Every row gives one point. Two turns around zero, p and q, are shown by what they do to some points. Write where each new point lands after one turn and then the other. Backwards means that the second turn is done in reverse. Each puzzle has new turns, and all numbers are rounded.
In the rows, zero is written as 128.

Turn p:
[ 64 161] => [96 63]
[147 109] => [147 147]
[140 108] => [148 140]
[161 134] => [121 161]
Turn q:
[151  97] => [160 150]
[128  68] => [188 126]
[108 149] => [106 109]
[111 143] => [112 112]
[142 183] => [ 74 144]
Where do these land?
p, then q: [124 117] => [132 139]
q, then p: [112 193] => [143  63]
q, then p: [124 122] => [132 134]
p, then q backwards: [179  88] => [181  91]
p, then q: [101 120] => [155 136]

Turn p:
[125 114  87] => [113 159 102]
[130 117 173] => [142  84 132]
[157 137  74] => [141 187 115]
[100 144 178] => [116  81 163]
Turn q:
[161  91 109] => [146 158  88]
[116 132 104] => [132 105 115]
[108 114 195] => [144 156 191]
[127 176 105] => [ 89  93 119]
Where do these land?
q, then p backwards: [112 105  75] => [157  81 150]
q, then p backwards: [147 170 162] => [ 81 156 112]
q, then p backwards: [142 177 141] => [ 76 137 123]
q, then p: [ 98 102  89] => [159 148  87]
p, then q: [162 129 155] => [122 166 109]
p, then q backwards: [107  84 147] => [126 153  82]

Turn p:
[102 102 169 198  76 140] => [152 172 150 164 202 158]
[150 117  95 115 174 133] => [116  95 142  82 109 115]
[ 90 161 100 132 136  92] => [ 90 167  94 107 116 129]
[109  98 177 143  77 182] => [171 130 155 184 159 181]
[146 153  84  97 137 128] => [121  99  90 101 101 120]
[184 132 116  94 129 122] => [138  79 112 128 113  89]
[104 156 158 154 160 115] => [133 185 145 117 112 117]
[139 104 124  91 134 112] => [102  96 136 141 113 114]
Turn q:
[113 171 139 130 109 106] => [171 148 136 129 100 128]
[119 147 137  68 173 136] => [167 114 137  99 184 150]
[161 112 112 142 106 105] => [113 110 125 138 106  87]
[151 118 142 131 111 160] => [107  98 130 132 111 150]
[160 150 127 147 101  89] => [149 118 139 150  90  89]
[ 31  99 128 136 100 124] => [101 212 116  77 111 145]
[158 119  94 144 130 207] => [ 92  85  73 157 133 168]
[130 108 145 127 194  97] => [124 141 167 142 189 107]
Where do these land?
p, then q: [ 92 125  86 148 135 138] => [141 122 104 101 152 167]
q, then p: [176 128  86 106  88  81] => [ 66 102 113 155 163  88]
q, then p backwards: [118 139 161  99 135 180] => [101 105 101 135 121 181]
q, then p backwards: [ 94 148 115 134 123 108] => [122 167 144 148 131 127]
q, then p: [100 183 108 148 153 175] => [177 109 113  64 142 143]
q, then p: [136 126 139  97 171  88] => [123 133 164 127 102  77]
p, then q backwards: [172  91 156 139  89 162] => [174 167 140 111 181 124]
p, then q: [136  83 173 154 129  92] => [142 166 185 159 141 130]

Turn p:
[ 78 126 153  63 140 173 167 162 160] => [134 118 183  79  91 168 125 189  97]
[138 127 128 132 127 120 132 147 170] => [137 123 140 136 146 150 118 148 155]
[127  73  97 139 112 113  95  92 127] => [118 111  77 104 122 107  96 101 163]
[157 131 142 163 147 159 133 150 107] => [139 161 111 163 119 161 138 115 109]
[157 148 107 179 126 134  76 142  79] => [134 145  77 189 146 108 110  98  96]
[ 93 159 115 107 120 146 169 136 164] => [134 150 178  92 144 131 120 167 120]
[121 154 159 171 170 139 156 117  89] => [ 87 178 136 153 117 141 167 106 101]
[146 101 102 144 112  76 105 139  93] => [125  98  65 138 159 106 143 116 136]
[111 131 142 103 125  78  92  87 157] => [ 96  78 155 129 126  89 115 121 166]
[130 153 122  61 148 137 162 116 165] => [148 107 201  86 135 145 131 124 122]
[149 106 143 146  80 133 121 120  96] => [156 140  85 140 101  99 145 125 142]
Turn q:
[121 106 101 145 120 109 137 166 103] => [157 108 127 122 162 129 160 151 117]
[194 106 130 122  94 121 141 155 132] => [160 187 131  95 159 134 146 122 136]
[102 174 122 108 116 127 142 122 121] => [136 110 102 161 110 130 128 115 160]
[113  99 114 115 114 133  92 166 122] => [151 103 119  93 155  98 114 141 124]
[140 123 131 113 161 118 131  69 116] => [119 140 126 143  88 151 114 109  82]
[111  99 105 141 102 155 140 135 162] => [103 112 123 104 175 151 117 126 144]
[183 115 129 130 145 158 145 163 137] => [109 183 119 114 161 105 152 130 118]
[104 120 153 112 199  48  99 154 130] => [159  93 192 157 111  67 138 101  78]
[104 217 115 163 107 153 115  95 139] => [103 123 114 189 101 147  92 168 190]
[108 121 180 131 124 157 139  55 116] => [ 83 121 126 103  57 168 121 117 129]
Where do these land?
q, then p: [ 92  94 115  88 101 130 113 199 118] => [128  64 123  90 151 167 143  85 153]
p, then q backwards: [156 141  98 185 155 116  86 109 141] => [133 161  91  96 134 140 144 119 193]
p, then q: [148 119 156 124 127 142 211 121 147] => [ 95 170 101 134 124 124 150  81 178]
p, then q backwards: [168 139 150 111 101 159 126  79 116] => [140 149 172  85 127  81 122 134 122]
p, then q: [115 170 130 134 112 122 125  98 128] => [145 121 167 147 100 124 138 120 134]
p, then q: [125 144 133 124 150 107 119 175  98] => [117 108 114 122 135 133 172 158 101]
q, then p: [123  91 147 152 107 128 125 138  86] => [168 107 131 103 119 150 155 148 110]
q, then p: [126 117  99 165 141  59 154 133 104] => [144 171 105 149 101 175 176 112 122]
q, then p: [ 99 116 110  31 124 183  81 148 120] => [121  53  94  88 178  90  88  79 138]
p, then q: [ 95 119 140 122 151  96 105 119 151] => [116  78 147 101 136 119 119 118 129]
q, then p: [130 130 120 160 139 166 140 117 134] => [106 141 129 118 131 134 112 161  99]
p, then q: [159 155 138 139 128 129 151 102 193] => [ 82 162 170 131 107 107 112 108 155]

Turn p:
[168  71 110 144 167 145  56 144 122 108 145] => [ 94 173 112 178 140 170  96 161 121 180 154]
[133 150 175  76  83 153 170 156 148 132 157] => [180  80 110 105 133  91 145 111 171 167 104]
[159 162 171 118 120 124 181 128  94 145 118] => [176  94 107 134 109 111 121  72 113 116 112]
[119 139 166  69 101 139 175 129  97 104  85] => [202  82 129 123 168 119 118  99 149  98 136]
[132  53 102 162 155 142 111 175 140 139 130] => [120 212 145 151 149 126 118 150 112 172 126]
[111 131 174 108  76 157 155 108  77 144 128] => [175  63 165 137 129 108  96 115 132 125  99]
[152  81  64 119 148 120  61 181 131 170 144] => [ 63 198 122 111 157 145  78 126 130 188 130]
[ 96 164  91 156 172 134 127 105 120 108 138] => [ 93 125 156 127 117 169 177 121 104 108 145]
[115 129 112 132 160 101 126  75 172 143 133] => [ 77 129 104 127 135 122 161 154 111  91 107]
[105 138 193 109 105 107 130 160 115 127 126] => [154 113 137 149 119  91 117  99 187 120 128]
[116 181 102 180 131 129 115  79 170 116  89] => [113 135 125  96  78 171 160 167 115  65 124]
[129 137  77 164 119  85 130  96 148 100 142] => [ 89 132 125 100 102 114 147 160  91 106 171]
Turn q:
[ 98 149 149 127  59  76 106 121 157 124 126] => [148 108 144 159  96 152 146 107 159  75 178]
[127 101 117 127 165 104 119  97  85 151 126] => [117  90 136  86 134 102 157 118 126 160 118]
[127 185 184 108  96  77  92 106 187  77 142] => [128 114 171 159 153 189 144 156 161  48 178]
[141 143  98 137 137 188 141 110  88 152 110] => [130 172  87 111 151  86 147 117 103 153 117]
[132 141 110  98 123 124 174 150 100 111 117] => [116 134  76 108 120 130 113 133 157 115 104]
[109 173  88 113 150 103 102 148 190  66 161] => [100 136 138 156 163 208  96 142 178 148 169]
[164 132  95 114 125 153 123 176  83 169 140] => [ 75 147  84 128  96  84 120 141 106 153 130]
[187  86  72  85 144 163 133 138 108 132 118] => [ 77 166 122  75 129  81  79 121 126 151 113]
[127 105 131  86 151 179 152 145  96 190 125] => [143 142  92  79  98  83 115 166  87 157 121]
[ 99 145 146 138  81 127 127 120 163  73 194] => [129 136 135 151 125 222 124 103 109  89 150]
[ 80  94 188 170 116 115  97 115 130 128  72] => [193 119 191 150  98 117 179 123 142 122 102]
[144 106 158 177 162 128 138 134 115 131 118] => [134 105 147 150 140 110 138 134 106 141  74]
[129 103 127 184 156 127 161 106 161 158 115] => [173  95 141 150 161 102 104 104 105 153 107]
Where do these land?
p, then q: [110 160 142 134  84 102  89 113 140  94 132] => [127 134 155 140  86 174  85 118 124 112 143]
q, then p: [167 141 144 143  77 110 105 146  99 106  87] => [150 128 139 117  98 100 172 154 137  78 166]
q, then p backwards: [ 96 156 161  97 181 206 100 109 146 161  93] => [130  58  94 151  99 168 165 156 181  81 114]
p, then q: [145  91 112 123 178 179 178 107 163 129 135] => [123 124  65 125 148  77 128 143 136 160  74]
q, then p: [115 120 120 130 186 123 184  75 103 148 138] => [112 149  97 137 207 140 101 105  92 126 115]
p, then q: [178 154 102 126  62  93 130 146 125 160 156] => [105 115 140  82  80 115 139 111 150 119 200]
p, then q: [115 131 112 103  75  95 120 159 134 112  89] => [ 92 122 158 113 138 165 103 163 138 113 169]
q, then p backwards: [127 102 193  80 191 151 125 144 163 129 112] => [106  84 105 153  56 182 118 100 150 126 105]
q, then p: [116 151 139 176  96 110 135 155 155  96 151] => [151 140 157 145  87 160 140 173  98 133 124]
p, then q: [107  98  97 183 206 115 163 128 140 150 148] => [161 105  49 140 148 136 189 128 142 116  92]
p, then q: [170 116  72 109 165 131 120 110 113 134 154] => [133 134  95  93 116 124 165 127 110 190 131]
q, then p backwards: [117 109 147 146  74 132  86 113 144 144 134] => [108 144 130 179 140 112 154 140  88 103 123]
q, then p backwards: [101 134 122 112  88 118 129 159  39 101 137] => [143 203 137 154 163 115 114 128 188 149 143]

Turn p:
[ 95 118 137  78  87 131  91 112  84 131 116 109  76 112] => [111 118 160 176  79 107 119 157 128  74 160 118  98 114]
[149 110 103  78 157 136 152 137 130  89 174 188 137 121] => [173 149 152  70  75 109 121 103 153 151 127 162 132 143]
[141 141 115 116 175 145 171 105 146  73 126 148  98  89] => [108 107 126  69 109  98 125 133 153 134 106 198 131 119]
[ 83 107  90 124 113 156 110  98  81 120 134 142  91 140] => [125 121 129 129  88 141 124 101 134  54 144 132  86 129]
[137 151 150 141 148 103 174 137 155 171 126 100 137 184] => [145 124 102 128 184 163  85 139 105 160 151 130 163 107]
[134 179 145 180 167  62 154 152 154 150 101 163 175 141] => [152 122  84 152 165 167 137 106 127 192  75 141 185  91]
[187 132 149 167 110 115  88 152 134 159  97 116 121 166] => [117 128 174 149 191 157 140 129 126 127 118  78 164 116]
[117  89 160 116  99 124  94  57  95 149 130 113 119 120] => [114 108 154 174 117 155 156 149 140 115 179 131  72 142]
[ 98 116 149  96 132 157 112 153 123  97 174 151  87  97] => [116 163 162 134  84  75 114 106 112 114 133 167 112 143]
[ 84  64 126 157 125  93 117 104 165 165  98  94 128 125] => [146  75 102 187 179 129 115 134 134 119 126 124  90 172]
[ 86  77 164 169  53  98 151  93 117 140  97  87 145 129] => [137 127 102 187 166 170 133 192 113 113 115 117  49 144]
[156 145 109 147 154  65 164 170 153  99 110 115 160 154] => [180 141  92 111 173 127 125 151 152 147  89 132 187 111]
[134 143 118 105 183 198 107 146  88  73 176 132 136 107] => [ 87 179 128  74  72  98 152  98 136 107 151 156 162 163]
[135 149  95 120  99 159 100 115 114 123 196 124  97  92] => [101 157 141 104 106  78 145  93 139 113 164 110  84 101]
[168 144 140 171 105 140 144 173 140 189  83 135 145 153] => [107 126 138 129 171 176  98 125 105 159  86  64 154 117]
[148 177 139 148 112 126 118 144 193 137  88 132 177 182] => [153 101 119 112 173 148 156 134  61 159 104  90 177 110]
[122 134  86  64 157 167 129 129 103 111 148 129 146  64] => [106 129 107  91  43  79 128 125 161 137 146 125 130 152]
Turn q:
[ 79 154  80 101  85 192 134 130 162 105 149  88 115 144] => [125 150 125 154 150 107 225 119 134 138  85 173 112 107]
[141 132  82 119 119 129 162 143 198 114 128 111 128 152] => [137 140 136 128 117  79 136 128 165 123  80 181 112 140]
[145  83 163 127 163 128 142 139 104 130  95 125  77 101] => [ 71 126  96 139 135 105  91 149 137 124 174  97 133 135]
[152 142 186 184 160 102  96 169 107 110 105 130 106 106] => [ 80  95  97 120 118 147  73  98  94  90 123  80 123 146]
[110 156 169 103 136  83 149 106 119 155 165  85 184  75] => [150 125 134 151  64 177 124 110  91 170 180 161  99 156]
[137 136 138 147 187  93  94 132 105 164 133 169  79 107] => [ 92  93 145  82 131 118  89  85 123 138 171  85 150 122]
[121 166  98 128 110 163 178  47 124 113 159 108 168 179] => [209 163 128 136  93 131 186 130 143  94 137 170 129  72]
[128  85 123 118 134  87  97 155 114  75 141 136 106 120] => [104 106 139 122 140 121 140 143 131 106 132  99 155 201]
[117 144 128 130  76 131 166 100 110 190 175  88 168 188] => [180 111 186 162 101 159 153 159 128 124 137 167  86  62]
[149 150 169  95 153 103 100 137  93 143  78 159 119 150] => [ 82 140 131  75 131 180  83 145 123 121 142 120 154 115]
[118 111 113 154 161  99 105 144  91 143  76 126 143 103] => [115 110 125 151 152 138  72 113 102 132 142 128 184 138]
[149 133  78 105 102 211 152 132 145 125 175 127 176 155] => [200 131 108 124 176 126 179 140 167 131 106 175  84 107]
[155 122  76 118  53 171 115  95 176 112 134 115 123 120] => [166 122  99 132 121  92 186 164 152 167  61 132 134 114]
[110  87 186 151 176 112  83 131 140 137  96 169 121 129] => [102 151 140  96 151 108  69 134  69 120 145  77 133 144]
[109 119 130 140 105 115 148 160 131 105 109 184 107  90] => [108 158 132 150 141 131 112 103 162 143 106  75 134 160]
Where do these land?
q, then p: [151 153 165 109 147 105 155 123 111 126  77 109 175  66] => [122 127 132 105 112 136 158  61 100  95 143  59 106 116]
p, then q: [140 153 144 126  78  85  89 142  99  53 119  95 140 168] => [126 127  73 157 107 171  99  79 175  90 115 151  94 169]
p, then q: [167 114 155 180 179 180  84 171 132 113 158 111 133 153] => [158 191 151  96 111 164 136 104  94  82 170 174 126 106]
q, then p: [157 177 122 115 125 128 150 153 150 176 184 173 155 110] => [104  66 201 118 139 116 104 124 119 149 169 131 103 122]
p, then q: [140  64  97  82 148 147 119 123 183 142 124 143 133 120] => [121 110 168  92 116 112 116 213 120 108 137 129 118 130]
p, then q: [164 137 104 202  88 106 119  92 108 176 139 149 121 111] => [ 95 150  81 149 105  53 141 101 109 156 160 136 118  98]
p, then q: [117 154 158  83  89 134 141 119 112 159 101 192  96 146] => [115 109  87 162 142 162 137 159 103 161 123  58 112 115]
q, then p: [ 86 131 107 144 181 100 160 115 120 138 125 150 135 154] => [129 147 139 135 125 131 194 126 118 163 153 166 126 110]
p, then q backwards: [ 56 142 114 116 106 117 109 139 164 125 115 111 175 130] => [135 103 139 176 121 156 103  96 140  94 138  86 146  87]
p, then q: [118  58 116 117 109 156 165 109 188  81  70 115  95 139] => [ 62 134 136  88 180 127 103 188 147  78 132 112 149 174]
q, then p: [101 164 108 143 188 112 137 105 122 136 110 101  85 142] => [155 138 102 147  89 128 179 128 133 151 131 158  76 120]
q, then p: [120 123 144  75 131 128 160 140 119 183 174 101 129 152] => [115 158 174 141 125 109  81  88 105 152 124 166 100 121]
p, then q: [119  81 124 131 102 132 113 178 126 113 110 118 121  59] => [ 76 134 162 141  96 122 100 131 106  90  76 138 152 121]
p, then q: [154 117 168 194 102 128  74 106  77  97 201 121  82 100] => [ 97 195 129 122  61 114 147  35 133 101 148  97  94 112]
q, then p backwards: [132 152  94 104 145 163 146 105 109 102 113 132 146 168] => [136 147 116 150 154  96 137 121 103  75 146 120 123 162]
